Each row of a before or after table is a point. The points were changed in one or more steps. Then noise was added and the rows were shuffled. The steps act on columns, c1 being the first. Name the steps. A step turns or swaps two columns, mirrors them in a line or flattens them onto one, adds a multiple of one to another, or multiplies or shifts one. Angles are multiples of 10 degrees, from the lower column toward the higher: turns from -170 to 170, lines from 10 to 170 but not 90. Use the fewest steps. Two steps may share a column if one is a turn and the other turns, adds or multiplies; they go together, in the order done. Otherwise the lowest column goes first.

Before:
[[-15 -19]
 [-13  -8]
 [-13 -16]
 [ 76   7]
 [  3 -91]
 [ -3 -33]
 [  2  19]
 [ -7  18]
 [ 10  21]
 [ 12  10]
 [ 95   6]
 [ -5  20]
 [ 28  -3]
 [-12  23]]
After (14 x 2):
[[ 10  16]
 [ -8  22]
 [-10 -92]
 [ 73  -4]
 [-23 -14]
 [ 12  10]
 [  3  16]
 [ -3  19]
 [ 29  -9]
 [ -6  -4]
 [-12 -11]
 [  2  14]
 [ 93 -10]
 [ -7 -25]]
Steps: turn c1 and c2 by -10 degrees

Before (11 x 8):
[[-24 -17   8  -3   0  -8 -18   3]
 [  1  39  -6 -24  23 -17 -10 -35]
 [ 22 -16 -18 -17  -9  95 -18 -24]
 [ 22  -5 -14 -23 -10 -30   2  19]
 [ 27   1  -9  -8  -2 -16 -24 -11]
 [  9 -23  -1  -7 -14 -21  -6   9]
 [ 12 -22 -21   9  -8 -11 -23  10]
 [ 16 -23  -6 -18   7 -13 -29  27]
 [ 21  41 -10 -11 -13 -10 -25   5]
 [ 27 -20  58  34   3 -15 -19  27]
 [  2 -21 -18  27  13  25  -8  24]]
After, 11 rows:
[[ 24  -3 -14  17 -11  33  13   3]
 [ 22 -18 -19  34 -10 -91 -35   0]
 [ 27 -18  58 -33   1  10  14  29]
 [ -1 -21 -19 -22  15 -26  22  23]
 [ 26   1  -8   4  -2  16 -22  16]
 [  7 -22   0   3 -14  21  -1   7]
 [  3  40  -8  21  22  21 -22  -1]
 [ 15 -25  -4  15   6  16  12  40]
 [-24 -16   9  -1   0   8  -4  15]
 [ 23  42 -12   9 -10  12 -14  22]
 [ 11 -20 -21 -12  -8  10  -4  23]]
Steps: turn c4 and c6 by -170 degrees; add 0.5 times c5 to c8; turn c7 and c8 by -60 degrees

Before, 12 rows:
[[ 44  23   5 -14 -23 -16  30  32  35 -29  27 -10 -12  16]
 [ -8  23 -22 -26  12 -18  -4  32  23  -4  22   1 -15  20]
 [ -1 -18  -5  -1  -9 -18  -4  -3  43 -15  -5  -2 -12 -19]
 [  7  31   2  12   9 -14  18  -8  12   6 -14 -33  -3   7]
 [ -6 -11   8  16 -21 -16 -16  10   6   2   4  -2  26 -20]
 [  2  -2 -12   4  23 -21  19  16   7   1  19 -34  21 -31]
 [ 36  -9 -38  -5 -20  -3  27 -12  -1  17  23 -37  32   8]
 [  8   8 -36   5   5  14 -16  24  37  26 -15  12 -13  -7]
 [ 20  10  -9  18 -15  19  15 -11  -1 -26 -11   1  26   8]
 [ 10  29   7   9  20 -12  33  27  33  25   6   8  18  17]
 [ 14   2  -5  24  -1   8  -4  10   5  -8  12  -5 -13  17]
 [  1  -7 -24 -30 -28  30  13  34   3  16  14   0 -18   4]]
After, 12 rows:
[[-17  -6  -9  11  15 -22  14  15  -2  -3  20  89 -55 -29]
 [ 20 -11  -9  55   7  20  10 -10   1 -24 -15 -15 -22   9]
 [  9   9   4  37  31 -15  10  -9  15   5 -11  96 -30   7]
 [ 20  -8 -23 -89 -20  29   9  33  -1  18  17   7  17   5]
 [  7 -10  -5  70   5   8  -1   9   4 -10  12  16   7  15]
 [  3  -2 -36  16  12  17 -11  26  40  24  -1 -34  21  -9]
 [  5  20 -25 -76  21 -19  -5  30  14  -3  28   6  13  20]
 [ 22 -35 -39 -17  -4  -3  20 -13 -12  15  20  92 -68   7]
 [  5   9  10  26  36 -16  18  28  30  23  14 -31  -9  15]
 [  7  -1   9  47 -27 -15 -11   7   7   3   3  -9 -25 -19]
 [ -3  -9  -3  -2 -18 -19   1  -3  39 -19  12  11  12 -17]
 [ 46 -27   4 -45  18 -18  20  33  23 -34  36  31  -1  13]]
Steps: turn c1 and c2 by -60 degrees; turn c1 and c5 by 50 degrees; multiply c4 by 3; multiply c7 by 0.7; turn c9 and c11 by 20 degrees; multiply c12 by 3; turn c12 and c13 by 160 degrees
